Each row is a point. To make a cloud, some directions were put in groups of two or more. Within a group, all points are equally far from the middle, so they leave a hole (a ring in 2 directions, a hollow ball in 3). The other directions are filled evenly. Then the cloud was stretched, turned, moved and blurred a little. Count the holes, and give their numbers of directions, smallest first.

Cloud (22 x 3):
[[ 2.32 -2.20  2.05]
 [-1.76  1.97  0.44]
 [ 0.84  1.07  2.90]
 [ 0.48  1.58  1.44]
 [ 1.49 -1.39 -1.08]
 [ 0.34 -3.92  2.01]
 [ 1.37  1.04  0.37]
 [-1.79 -0.04  4.67]
 [-0.93  0.37  4.85]
 [ 2.14 -0.06  2.72]
 [ 2.46 -1.11  2.22]
 [ 1.88  0.27  3.31]
 [ 0.03  1.72  1.46]
 [ 2.10 -0.14  1.37]
 [ 2.78 -1.59  3.47]
 [-0.74 -3.65  1.26]
 [-1.94 -2.55 -1.52]
 [ 0.66  1.49  1.57]
 [-3.33  0.24  0.73]
 [-2.70 -1.52  3.83]
 [ 2.46 -1.15  1.96]
 [ 2.55 -0.65  4.01]]
Holes: 1 (2)

Cloud:
[[ 0.87 -1.99 -0.82 -0.95]
 [ 4.21  1.81  0.87 -3.43]
 [ 2.13 -4.56  0.90 -0.81]
 [ 0.76  0.83 -3.20 -0.16]
 [-1.69  1.39  1.04  0.64]
 [ 3.90 -1.50 -0.15 -4.46]
 [ 0.22 -3.02 -2.76 -1.68]
 [ 1.27  2.62  0.13  0.58]
 [ 0.21  1.62  1.24 -3.57]
 [-1.52  0.00 -0.73 -2.63]
 [ 1.95 -2.10 -1.26  1.28]
 [ 0.08 -3.96 -1.64 -1.00]
 [ 0.08  0.74 -2.53 -2.97]
 [ 3.06 -3.09  0.04 -0.82]
 [ 0.10  3.39 -1.37 -3.31]
 [-0.90  0.08  2.14 -3.11]
 [ 3.58 -0.38 -0.99 -2.28]
 [-2.36 -3.32 -0.48  0.79]
 [ 4.71  0.69  1.87  0.95]
 [-2.06 -1.44  1.01  1.70]
 [ 2.58  0.63 -0.05 -1.57]
 [ 2.07 -3.29  0.30  1.62]
 [-2.90 -1.47 -0.30  1.50]
 [ 1.99 -2.67 -1.26 -0.54]
 [ 1.24  1.75 -2.84 -5.02]
 [-1.46  0.94 -0.38 -5.02]
 [ 1.19 -0.14 -2.71 -1.03]
 [-1.77  0.03 -1.57 -0.92]]
Holes: 0

Cloud, 54 rows:
[[ 1.16 -1.60  0.69 -1.25 -3.85  1.59]
 [ 1.49 -0.64  1.46  2.94  1.81 -4.27]
 [ 1.09 -0.66  1.64  3.07  2.34  1.40]
 [ 4.74  0.93  2.84 -0.65  1.91 -1.31]
 [ 0.81 -1.55  3.00 -2.83 -1.45 -1.72]
 [-3.89 -1.06  1.23  0.00 -1.95 -2.04]
 [ 1.56 -0.89 -2.24  1.59  3.26 -2.94]
 [ 3.21  3.73 -1.02  0.50 -2.35 -2.13]
 [-1.80 -0.38 -1.84 -2.13  1.98 -0.21]
 [ 0.18 -1.22 -4.70  0.36  0.38 -0.62]
 [ 3.52 -0.24  0.75 -1.68  2.58  1.65]
 [-1.08 -1.68  2.26 -1.47 -1.14 -3.91]
 [-2.64 -1.43  3.19  2.08  0.54 -0.65]
 [-0.13 -1.87 -1.51 -2.90  1.90 -0.24]
 [ 1.86  1.73 -1.85 -0.28  3.86 -1.84]
 [ 0.22  3.44 -0.56 -3.18 -0.81 -1.47]
 [-1.15  0.96 -2.67  0.02  2.81 -0.82]
 [ 2.35 -0.15 -1.47  0.36  2.48  2.55]
 [ 2.50  1.44  1.33 -3.77 -0.21 -2.15]
 [-0.88  1.60  0.64 -1.36 -1.51  2.75]
 [-3.08  0.52  0.39  1.51  1.15  0.48]
 [-3.56 -1.57 -1.17 -0.53  0.73 -1.93]
 [ 1.86 -0.97  0.07  4.23  1.36 -2.94]
 [-1.75  1.17  3.45 -2.18 -0.46 -1.84]
 [ 4.13 -3.10  0.64  1.16 -0.60  0.76]
 [ 4.30 -0.33  2.82 -0.28 -1.66 -1.97]
 [-1.45 -1.21 -2.62 -1.64  0.51  1.25]
 [ 0.06 -3.54  0.04 -0.32  2.33  1.08]
 [ 0.47  1.54  3.04 -3.36 -1.17 -1.57]
 [ 2.39  0.63  2.35  3.74 -0.30 -3.22]
 [ 1.50  1.41  1.48 -1.26  0.04 -5.25]
 [-0.64 -2.37  3.43 -1.20 -2.28 -0.36]
 [-1.21  0.20 -0.18 -3.04 -2.98 -0.41]
 [ 1.10 -2.90  1.46  2.01  1.99  1.70]
 [ 0.07 -3.24 -1.10  3.28 -1.00  1.17]
 [ 3.49 -2.09 -0.79 -0.42  2.24 -3.01]
 [-1.32  1.95  1.99 -2.17 -3.05 -2.03]
 [-1.40  2.66 -1.09  2.39 -3.22  0.26]
 [ 3.96  1.98 -1.69 -1.55 -1.53 -2.38]
 [-2.16  2.67  0.10 -0.80 -0.40  1.22]
 [-2.00  0.60  3.57  0.62  0.66 -3.63]
 [ 3.51 -1.38  0.56  2.49 -0.96 -3.17]
 [ 3.63 -2.56 -0.49  2.12  2.43 -1.11]
 [ 4.16  0.45 -0.19  0.46  3.82 -0.26]
 [ 1.60 -1.58  2.20  2.63  3.04  0.16]
 [ 2.36  2.13  3.61  3.07  0.12 -2.07]
 [-1.93  0.29  3.76  1.46 -2.46  0.48]
 [ 4.86  2.92 -0.45 -0.16  1.53 -2.07]
 [-0.43 -2.08 -2.36  0.01  3.09 -2.05]
 [-1.68 -2.40  2.59  1.95 -1.42 -3.12]
 [ 3.35 -2.65  0.48  0.04 -2.74  0.33]
 [ 1.42 -1.29 -2.86  2.02  2.88 -0.19]
 [-2.33 -0.14  2.53 -2.46 -1.12 -1.97]
 [-0.84 -1.98 -2.62 -0.03  2.37 -2.75]]
Holes: 1 (6)

Cloud:
[[-0.88  1.88  1.27  0.96 -1.79 -0.64 -3.52 -4.17]
 [ 0.52 -1.16 -0.80  2.40  0.49  0.74  1.56  2.27]
 [ 0.86  1.67  1.32 -0.08 -3.67 -2.09 -0.72  0.58]
 [-0.52  3.56 -1.34 -1.62 -3.20 -0.01 -3.66 -1.27]
 [ 4.32  2.43  0.69  1.58 -0.51 -1.53 -1.39 -0.49]
 [-0.09 -0.65 -0.42 -2.95 -0.13 -3.14  4.36 -1.24]
 [ 1.87  0.69  2.28 -2.62 -0.16 -0.30 -3.24 -0.10]
 [ 2.26  2.43  2.37  2.44  1.18  1.83 -2.14 -2.78]
 [-1.47  3.75 -1.47  1.81  1.20 -2.77 -1.24 -2.56]
 [ 1.29  2.65  1.50 -2.59  1.19  2.17  0.30 -3.67]
 [-0.84  2.54  0.05 -1.26 -4.37 -1.38 -0.55  1.26]
 [ 0.04 -2.40  0.80  0.78 -1.59 -2.79  1.24  0.43]
 [ 2.85 -0.80  0.51  0.10 -3.26  1.23  1.19 -3.84]
 [ 2.50  0.56  0.97  0.90 -2.14 -2.42  2.84 -0.47]
 [-1.81  3.85 -2.69  3.42  0.57  0.48 -4.17 -0.82]
 [-1.48  4.92 -1.29  0.35  2.96 -2.73  0.29 -1.31]
 [-0.41  3.44  3.16 -2.58  1.41 -1.69  2.24 -0.50]
 [-0.76 -0.69 -4.41  1.47 -1.74  2.20 -1.85 -0.55]
 [-0.92 -1.59  1.18  1.60  0.59 -1.05 -3.61 -3.18]
 [ 4.62 -0.18 -0.97 -0.17  2.31  1.33 -0.75 -0.64]
 [-3.16 -2.25  0.45 -0.59  1.26  2.69 -3.74 -0.15]
 [-1.42 -1.45  0.36  0.32 -1.14 -2.08  3.95 -3.23]
 [ 0.68  2.44  0.18 -3.27 -1.93 -1.84  2.48 -0.03]
 [-2.58 -1.36  0.57 -2.63  2.36 -2.87 -1.38  0.05]
 [-2.33 -0.33 -2.94 -1.89  1.18  1.37  2.46  1.94]
 [ 1.13  1.15 -1.00  3.76  2.08 -2.82 -1.13 -2.51]
 [ 0.17  1.00  1.80  0.85 -1.31  1.94 -4.67 -1.53]
 [-0.01 -0.26 -0.81 -3.19 -1.09 -2.97  3.40 -0.64]
 [-1.30 -1.33 -1.73  1.29 -1.02 -2.04 -3.26 -2.00]
 [-2.22  3.18  1.60 -0.78  1.78  0.12 -1.84  3.98]
 [-0.78  1.77  2.02 -2.18  1.32  1.27  1.41 -5.06]
 [-1.94 -1.47 -0.51 -0.66 -2.07 -2.86  2.86 -1.27]
 [-0.22 -4.13  1.59  0.46  1.09  0.86 -0.35 -2.88]
 [ 1.25  2.65  1.34  1.92  2.08  3.17 -2.74 -0.75]
 [-4.50 -0.30 -0.79 -1.41  2.30  0.26 -0.14  3.80]
 [-4.97 -2.97  3.20 -0.91 -0.85 -1.14 -2.20  1.90]
 [-1.81  1.77 -3.21  0.13  0.89 -1.46  3.10  1.28]
 [-0.22  3.29  0.46 -1.64 -3.29 -1.49  1.13  0.16]
 [-0.46  1.05  2.10  0.18 -4.10  0.64 -0.39  1.46]
 [-0.14  2.89  2.52 -3.05 -0.88 -0.10  3.58 -1.67]
 [ 0.42 -2.45 -2.69  0.34 -2.51  1.29 -4.50  0.43]
 [ 1.18  4.83 -0.21  3.97  1.44  0.58 -3.61 -1.03]
 [ 2.22 -0.49 -1.70  1.24  4.19 -0.25 -1.43 -0.28]
 [-0.52  4.57 -0.67  1.61 -2.13 -0.59 -4.34  1.30]
 [-1.27 -1.36  3.11  0.51  2.54  1.20  0.89 -1.72]
 [ 2.01  2.75 -1.81  1.06 -2.79  1.95 -3.12 -1.07]
 [-0.94  2.89  0.60 -1.54  3.45 -2.17 -0.76 -2.14]
 [ 0.14 -5.04  0.99 -1.35 -1.42  1.83 -0.14 -0.11]
 [-1.07  1.69 -0.36  2.59  0.58  0.66  0.97 -4.53]
 [-3.43 -2.18 -1.09 -0.68 -3.37 -2.60  0.08  0.63]
 [-0.05  2.46 -2.73 -0.11 -2.51 -0.37  1.69  2.48]
 [ 1.39  2.76  2.04 -2.56  2.04 -0.27 -0.85 -4.02]
 [-0.16  2.33  0.42  1.68  0.80  3.79 -4.59  0.83]
 [ 2.99  2.01 -0.37  1.69 -1.90  1.46  3.14 -1.24]
 [-1.13 -0.66  2.32  0.06  3.79 -1.41  2.68  0.30]
 [-4.17  3.69 -1.43  0.34  1.02 -1.22  1.26  1.05]
 [-0.86 -0.82 -2.55 -1.09  3.42  2.19 -0.52 -0.83]
 [-1.11  0.21 -4.44 -0.28  0.15  1.57  0.08 -2.06]
 [-0.12  1.82  0.85  3.78  2.87 -3.23 -0.51  0.04]
 [ 0.95  1.76 -2.79  0.34 -0.84  0.79  4.08 -0.09]
 [ 2.89  2.60  0.34  1.73 -1.29 -1.66  0.32  1.67]
 [-1.07  3.66  1.90 -1.44  2.38 -1.00 -0.84  2.01]
 [ 2.13  2.84  0.75  0.07 -2.35  1.67  2.43 -3.62]
 [ 0.86  1.04 -1.39  0.84  5.44 -1.25 -1.01  0.05]
 [-0.98  0.73 -0.33  1.67  3.51 -1.02 -3.64  1.04]
 [-0.26  0.58  1.55  0.45 -3.60  2.95 -3.27 -1.43]
 [-3.52  1.66  1.27 -2.47  0.32  3.19 -0.84  2.22]
 [-0.89 -1.15 -3.18 -0.27 -2.07  1.60  0.86 -1.84]
 [-2.55  4.03 -1.60 -0.52 -1.56  3.56 -1.70 -0.98]
 [ 0.04 -2.87 -0.54 -1.50 -1.97  3.99 -1.84  2.84]
 [-1.01  4.79  1.15 -0.65  3.45 -1.02  0.31  1.90]
 [ 0.40  2.40 -0.84 -2.95  0.10  0.64 -3.50  3.77]
 [-1.01  2.55 -1.18  3.80  1.71  0.93 -4.81  0.01]
 [ 3.32 -0.24  0.97  1.19 -1.15  2.60  0.92 -0.30]
 [ 1.57  2.29 -1.82  1.71 -2.15  1.64  2.32  1.08]
 [ 1.49  2.83 -0.05  0.03  0.32  1.25 -4.89  2.84]
 [ 0.33  0.35 -0.13  0.03  4.77 -0.83 -1.42 -1.82]
 [ 3.42 -2.93  0.48 -2.45  1.06  1.12  0.01 -2.54]
 [ 1.12  1.22 -2.22  0.30 -1.71 -3.09  0.77 -0.01]]
Holes: 3 (2, 2, 2)

Cloud, 106 rows:
[[ 1.30 -1.95  2.28  5.65 -0.20  0.06  3.78  2.46  0.50]
 [ 3.04 -1.86  0.36 -0.84  0.05 -1.15 -0.85  0.92  3.88]
 [ 1.02 -1.43  1.00  0.94  3.70  0.87 -0.44  3.57 -2.76]
 [ 1.12  0.07 -1.23  2.24  4.24 -1.41 -0.98  2.14 -1.27]
 [-0.02  2.48 -0.03  0.93  0.29 -1.08  1.84  2.78 -2.37]
 [-0.53  0.23  3.74 -1.61 -1.24  0.42  0.85  1.93  0.52]
 [-1.92 -2.22 -0.10  2.34 -2.52 -1.16  1.00 -3.43 -2.56]
 [-0.45  1.65 -0.25  0.51 -0.41  2.52  2.11 -3.55 -0.45]
 [ 3.46 -1.79 -0.98 -0.48  1.26  3.53  0.55  2.56 -1.39]
 [-3.67  2.11 -0.66 -3.17  2.25 -0.78  3.00  0.96  0.94]
 [ 1.23 -3.92 -0.23  0.18  1.85 -2.30 -0.80  2.65 -3.23]
 [-2.00  1.54 -1.91 -0.90  0.66 -1.67  2.89 -0.58 -1.49]
 [-1.29 -0.81  2.07  2.27  2.95  2.02  0.73  3.41 -3.75]
 [ 0.72 -1.15 -2.73 -1.41  0.92  0.23  0.53  2.03 -1.64]
 [-0.83 -2.24 -0.81 -2.16  2.12  1.37  1.74  0.61 -0.19]
 [ 0.65 -3.45 -4.51  1.24  0.43  1.81 -0.83  1.15  0.02]
 [-1.97 -3.32  1.31  1.34 -1.60  0.47 -1.33  0.07 -1.27]
 [ 2.36 -3.68  0.25  0.45  0.98 -0.47  4.32 -0.57  1.39]
 [ 0.83 -0.11  4.86 -0.33  1.22 -0.37  2.28  0.24  0.69]
 [ 1.54 -0.95  0.36  3.36  1.24  2.18  4.83  2.41 -1.86]
 [ 1.43 -2.19  2.36 -1.17 -0.54  2.08 -0.92  2.51  1.29]
 [-3.30  2.50 -1.30  4.17  0.67  2.97  2.67 -2.08 -2.45]
 [ 0.71  0.69 -1.23  1.58  3.49  2.20  1.20  3.86 -1.26]
 [-1.17 -2.43 -1.91 -1.52  2.33 -0.18  0.15  2.48 -0.65]
 [-1.94  2.72  0.91  1.52  0.69 -1.11  1.58  4.67 -0.19]
 [-0.78 -0.87 -1.26  0.05  2.08 -2.75  0.59  1.72  1.85]
 [-2.03 -0.75  1.38  3.71 -1.08  2.32  4.63 -1.43  1.70]
 [-3.28 -2.08 -1.14  3.33 -1.24 -0.09  2.54 -0.26  1.82]
 [-0.97  0.61 -2.00  0.25 -0.07  0.67 -0.68  4.86  0.67]
 [ 1.97 -5.47 -0.01  2.54 -0.97  1.94  0.26 -1.29 -0.95]
 [ 3.31  0.99 -2.29  0.16 -0.19  0.70 -2.88 -0.56  0.47]
 [ 2.92  1.05 -1.70  3.80  5.33 -0.65  1.04  1.29 -0.56]
 [-2.32  0.36  0.42  3.69  0.37  0.87  1.35 -2.96 -1.98]
 [-1.42  0.60 -2.64 -1.23  3.19  2.90  0.37  1.29  2.68]
 [-2.93  2.02 -2.98 -1.85  2.06  1.59 -1.63 -2.40  0.35]
 [ 0.56 -1.64  1.48  0.04 -0.90  4.92  1.69 -0.99 -0.94]
 [-0.39 -0.53 -3.19 -0.87 -1.67  0.88  4.70  0.94  0.07]
 [ 0.22 -1.99  1.92  3.24 -0.60 -3.39  3.16 -0.13 -2.43]
 [ 0.46 -0.52 -1.02 -1.65  1.21  2.90 -2.16  3.28 -0.26]
 [-1.98 -2.79  0.28  3.30 -0.23  0.14  2.62 -2.40 -2.82]
 [-3.16  3.07  0.23  0.45 -1.17  4.04 -1.34 -2.26  1.73]
 [-1.91  1.37 -2.15  0.53  2.31  3.45 -1.43 -2.27  1.18]
 [-2.35  1.64  0.64 -1.72  3.45  3.33 -2.95 -1.49  3.34]
 [ 2.17 -2.38  0.19  2.32 -0.41  0.89  2.00 -2.70 -2.90]
 [-1.38 -1.40  1.27 -1.76  1.54  4.61 -2.05 -3.97  2.33]
 [-0.20 -0.68 -2.91  3.28  3.38  2.84 -0.06 -1.90  0.39]
 [-1.48 -2.01  0.09  5.94  1.66  1.02  1.96 -1.34  0.71]
 [-1.86 -5.49 -1.40 -1.26  1.78  0.55 -0.40  0.92  1.52]
 [-3.31  1.04 -0.20  2.69  3.58 -2.60  2.01  3.47  0.52]
 [ 1.93 -3.55 -0.30 -3.08  2.36 -2.05  2.10  0.03 -2.19]
 [-0.39 -2.63 -1.46  0.09  4.52  2.90 -1.12  1.27 -1.48]
 [-0.63  2.44 -0.50 -2.65  0.46 -0.01 -2.24  2.32  2.28]
 [-2.03  0.98 -3.08 -0.42  0.97  2.32 -2.80  3.50  3.03]
 [-0.40 -0.85  2.20 -1.16 -0.72 -3.39  2.65  0.81  0.85]
 [-1.44  1.67  0.75  5.56  1.27  4.40 -0.78 -0.94 -0.56]
 [ 2.16  0.54 -2.83 -2.14  0.59  1.67  1.38  0.62  1.64]
 [-1.60 -3.40  1.58  1.45 -2.01  4.98  0.06 -1.52  2.19]
 [-3.41  1.38 -0.84 -0.52  0.58 -1.55  0.65 -0.83 -0.95]
 [-2.42 -1.44  2.05  2.89 -1.43  0.65  0.46 -2.27  2.26]
 [-2.04 -1.93 -1.96  0.04  2.25 -1.38 -0.08 -2.18 -0.15]
 [-1.49 -2.47  3.29  2.14 -0.40  1.96 -0.26 -1.26  1.88]
 [-0.59  2.40 -3.44  0.28  2.58  0.87  3.62  1.74 -0.22]
 [-1.00 -0.53 -1.84  0.30  1.20 -3.47  2.11  5.90 -1.29]
 [ 1.88 -1.89 -0.57 -0.04 -1.02  1.57 -1.09  2.71 -0.41]
 [-0.27  2.93 -1.73 -1.85  0.69 -1.17  0.53  0.69  0.85]
 [-1.54 -4.41 -0.26  4.77  0.21  2.34  2.92  2.39 -0.84]
 [ 2.27 -3.90 -0.11  4.65  0.17 -1.36  1.99  1.15 -5.83]
 [ 2.04 -1.10  1.65 -1.41 -0.34  4.44 -0.01 -1.46  1.26]
 [ 2.24  0.20 -1.48  1.12  1.08  2.57  1.81  2.76 -1.40]
 [ 0.50 -2.17  2.98  2.39 -0.99  1.23 -1.61  0.44 -0.70]
 [-1.21 -1.23 -1.97  3.20  0.81  1.18  2.08  4.53 -2.89]
 [ 0.06 -3.92  1.79  2.26 -0.53  1.77  4.42  0.35 -1.68]
 [ 1.81 -2.86  0.31 -0.55 -1.43  2.24  0.50 -2.18  2.29]
 [ 0.44 -0.85 -1.31  3.65  5.13  1.26  2.51  3.16  1.61]
 [ 0.78  1.06 -1.13 -0.93  2.27  2.51 -1.56 -0.11 -0.80]
 [-1.08  1.34 -2.08  2.94  1.89  3.01  1.11 -0.37 -3.18]
 [ 1.17  0.86 -1.25 -0.44  4.54 -0.61  1.08  3.85 -0.06]
 [-3.33  2.19  0.39  0.29  2.23  2.49  1.83 -1.89  3.90]
 [-1.68 -2.06 -1.81  5.34 -0.17 -0.39  2.60  0.37  0.31]
 [-0.46 -0.73 -0.82  1.32  4.08 -0.50 -3.04  0.94 -1.66]
 [ 2.01 -1.16  0.57  1.16 -1.02  3.00 -1.78  1.09 -2.75]
 [-3.30 -0.13 -0.16 -2.05  1.50 -0.04 -1.31  2.69  2.34]
 [ 1.81 -3.48  1.08  6.17  1.11  0.81  2.83  3.61 -0.82]
 [-2.11 -4.52  0.42 -0.70  1.34  1.63  1.53  2.72 -0.88]
 [-3.58 -2.13  1.19  0.35 -3.23  1.09 -2.49 -2.23 -1.82]
 [ 1.19 -1.14  0.01  3.37 -3.71 -1.69  1.10  0.55 -2.12]
 [ 0.43 -2.86 -0.32  2.10  2.28 -0.78  1.19 -4.71 -0.25]
 [ 0.47 -1.83 -0.02 -2.19  2.50  4.12 -2.07  1.39  0.16]
 [-2.39  0.48 -2.86  1.29  2.81  3.35  2.31 -0.56  1.46]
 [-0.72 -2.17 -4.44 -1.69  0.13  1.12  1.74 -0.66  0.88]
 [-3.40 -1.68  1.68  0.81  0.80  0.99  4.15  0.19 -0.75]
 [-0.57 -2.51  3.33  5.29  0.98  2.19 -0.53 -2.21 -0.33]
 [ 3.43 -0.75 -0.87  1.30 -2.04  4.64  0.29  0.22 -3.64]
 [-0.58 -2.12 -1.87  0.64 -2.96  0.39 -0.60 -0.14  0.84]
 [-2.09 -2.90  0.46 -2.11  1.50  3.45 -3.42  1.91 -0.90]
 [ 3.36 -1.00 -2.30 -1.06  2.82  1.84 -2.16  2.65 -1.49]
 [-1.69  2.30 -1.53 -2.92  1.07 -0.11  1.75  0.08  3.34]
 [-3.52  0.06 -1.73 -0.35 -2.15  0.56  0.19  1.45  1.06]
 [ 0.46  1.40 -0.53  3.46  2.44 -1.96  3.05  2.83 -1.22]
 [ 2.01 -1.31 -4.26 -0.55  0.33  2.96 -1.44  0.87  0.04]
 [-0.43 -3.09  0.43  6.70  1.40  1.83  1.64  1.71 -0.09]
 [ 0.84  1.14 -0.54 -3.15  0.23 -0.11 -0.57  1.01  3.08]
 [ 2.44  0.40  1.69 -1.76  2.30  1.40 -1.47 -0.06  0.31]
 [-1.74  1.62 -3.35 -1.99  0.45  0.10 -0.26  0.37  0.35]
 [-3.90  1.38  1.35  2.23 -0.09 -1.09 -0.76 -2.79  0.02]
 [-1.08 -2.15  1.92 -2.66 -2.61  2.86 -1.13 -2.07 -3.21]]
Holes: 0
